Each point is reached from the start by the listed moves, each made 0, 1 or 2 times, or once backwards (-1), plus a little noise. Say if it took an odd or an even number of moves. Then give how often each move was made.
(in the rows, 128 means zero)

Moves:
(1): [130 139  94 145  99 111]
(2): [105 152 130 159 135 128]
(3): [136 122 133 137 122 148]
Start: [132 118 111 136 116 126]
Points:
[ 99 144 157 197 148 181] -> odd (-1, 2, 2)
[152 121  37 129  56  73] -> even (2, -1, -1)
[103 165  89 233  90 149] -> odd (1, 2, 2)

Moves:
(1): [141 137 143 129 140 146 130 111 118]
(2): [143 152 162 149 126 147 112 127 122]
(3): [129 119 145 121 113 144 130 103 150]
(4): [126 126 137 144 139 104 108 119 132]
(5): [108 140 145 128 173  86 121 179 106]
(6): [120 139 149 144 158 162 115 131 118]
Start: [136 159 137 132 130 125 127 136 105]
Points:
[108 172 201 156 200 108  90 157  97] -> even (0, 0, 1, 1, 1, 1)
[139 144  96 153 100 109 109 118 119] -> even (-1, 0, -1, 1, -1, 0)
[150 206 209 172 153  64  82 173  85] -> odd (0, 2, 0, 1, 1, -1)
[145 222 248 186 239 147  74 145  48] -> even (2, 1, 0, 1, 1, 1)

Moves:
(1): [145 130 142 110 120 130 142 110 128 137 123 105]
(2): [142 148 141 164 154 116 126 111 136 132 102 125]
(3): [128 120 130 123 117 129 141 124 124 127 114 128]
(4): [116 123 117 137 124 144 135 131 110 150 127 129]
(5): [129 116 121 116 141 147 133 133 114 123 116 135]
(6): [133 123 143 127 134 136 143 121 135 132 151 140]
(7): [154 133 103 119 127 149 105 113 155 138 124 116]
(8): [127 130 120 127 150 112 138 131 146 127 137 109]
(9): [154 104 142 131 127 131 120 120 122 101 155 153]
Start: [110 128 142 141 137 144 130 121 126  98 118 123]
Points:
[ 95 195 172 202 188  41 196  91 156 128  19  23] -> odd (1, 2, 2, 0, -1, -1, -1, 2, -1)
[ 96 182 171 249 180  88 124 110 111 118  74 111] -> odd (0, 2, -1, 1, -1, -1, -1, 0, 0)
[135  62  83  83 152 216 128 131 111  89 151 137] -> odd (0, -1, 0, 1, 2, 0, 1, 1, 1)

Moves:
(1): [116 135 136 118 128 136 117 121 128 116 125 107 119 130]
(2): [125 121 118 128 100 124 116 140 121 126 117 116 118 129]
(3): [113 114 123 132 138 119 117 130 127 138 123 124 128 121]
(4): [140 129 142 119 129 133 135 134 133 121 115 114 141 117]
(5): [127 134 134 117 126 148 114 138 141 134 130 118 115 129]
(6): [129 137 127 121 127 139 139 128 140 136 113 122 156 127]
(7): [141 137 136 118 133 103 132 137 129 137 129  87 103 144]
(8): [121 141 129 142 135 144 118 138 119 130 120 137 115 130]
(9): [112 140 131 128 124 139 117 133 152 130 109 132 127 142]
(10): [131 114 115 129 130 140 139 137 132 142 127 124 126 141]
(11): [133 134 112 130 122 135 158 125 135 129 123 121 107 122]
(12): [125 112  94 116 151 131 120 137 129 126 118 127 127 143]
Start: [114 124 137 141 120 128 120 116 125 118 117 125 134 130]
Points:
[107 137 153 149 104 186 149 150 120 144  43  45 151  75] -> even (1, 1, 2, 2, 0, 2, 0, 2, -1, 1, 1, -1)
[ 78  40 103 142 143 100  54 118  66  90 106 131 159  99] -> odd (1, 1, 2, 1, -1, -1, -1, 0, -1, 0, -1, 1)
[ 66 126 154 126  37 109 102 107 144  85  72  31  55  83] -> even (2, 2, 2, 1, 0, -1, 0, -1, 1, -1, 2, -1)
[128 152  68 124  88 210 150 202 163 154   7  43 102 194] -> even (0, 2, -1, 1, 0, 2, 1, 2, 1, 2, 1, 1)

Moves:
(1): [125 124 123 123 137 128 133 131 139 123 128 127 119 130 133 124 128 133]
(2): [132 133 129 132 134 130 119 124 128 127 127 122 117 133 129 123 133 130]
(3): [122 121 126 122 137 124 128 129 115 122 120 142 137 118 130 131 132 132]
(4): [122 134 137 122 138 137 115 117 134 131 131 129 149 128 125 121 113 120]
(5): [132 149 124 133 124 132 118 137 131 138 150 138 119 126 125 126 116 135]
(6): [141 131 137 136 130 118 120 121 133 125 131 126 124 119 131 123 140 144]
(7): [124 130 136 137 149 131 137 126 131 127 121 131 120 120 131 141 118 121]
(8): [127 117 121 132 126 115 128 123 141 131 133 124 120 117 132 127 123 116]
(9): [129 123 125 115 133 134 122 129 125 124 132 121 129 128 121 129 123 132]
(10): [132 124 131 126 133 139 125 122 130 115 127 128 138 135 147 119 130 121]
(11): [125 130 138 139 127 133 122 128 124 138 121 115 115 122 134 126 117 129]
(12): [129 128 129 120 133 133 126 129 123 127 143 133 131 117 123 119 131 116]
(13): [133 144 131 117 115 126 138 126 139 120 116 128 140 126 127 133 119 120]
(14): [132 136 125 128 131 123 126 125 127 124 134 107 142 145 136 137 125 134]
(15): [136 130 113 140 129 142 137 142 123 121 130 123 127 128 127 126 133 125]
(16): [137 137 125 129 131 143 141 115 127 135 134 135 122 124 130 121 141 122]
(17): [128 140 129 129 138 131 130 121 137 110 131 125 128 121 127 130 130 144]
(18): [130 129 130 125 121 129 129 128 127 115 119 132 121 128 126 112 112 129]
Start: [140 138 132 145 133 118 115 129 132 118 128 122 131 124 129 122 140 140]
Points:
[160 128 114 176 135 121 140 135  96 121 107 160 115  84 133 142 209 161] -> even (-1, 0, 2, -1, 0, 1, 0, 0, 0, 0, 0, -1, 0, -1, 1, 1, 0, -1)
[184 225 139 151 157 144 112 117 188 104 138  98 102 134 172 126 100 168] -> odd (2, 1, 0, 0, 2, 1, 1, 0, 1, 1, 1, -1, 2, 1, 0, 1, 0, 0)
[211 211 148 151 167 186 114  51 168  61 144   7 156 125 182 111 165 127] -> even (-1, 2, -1, 0, -1, 1, 0, 1, 2, 2, 2, 1, 2, 2, 1, 2, 2, -1)
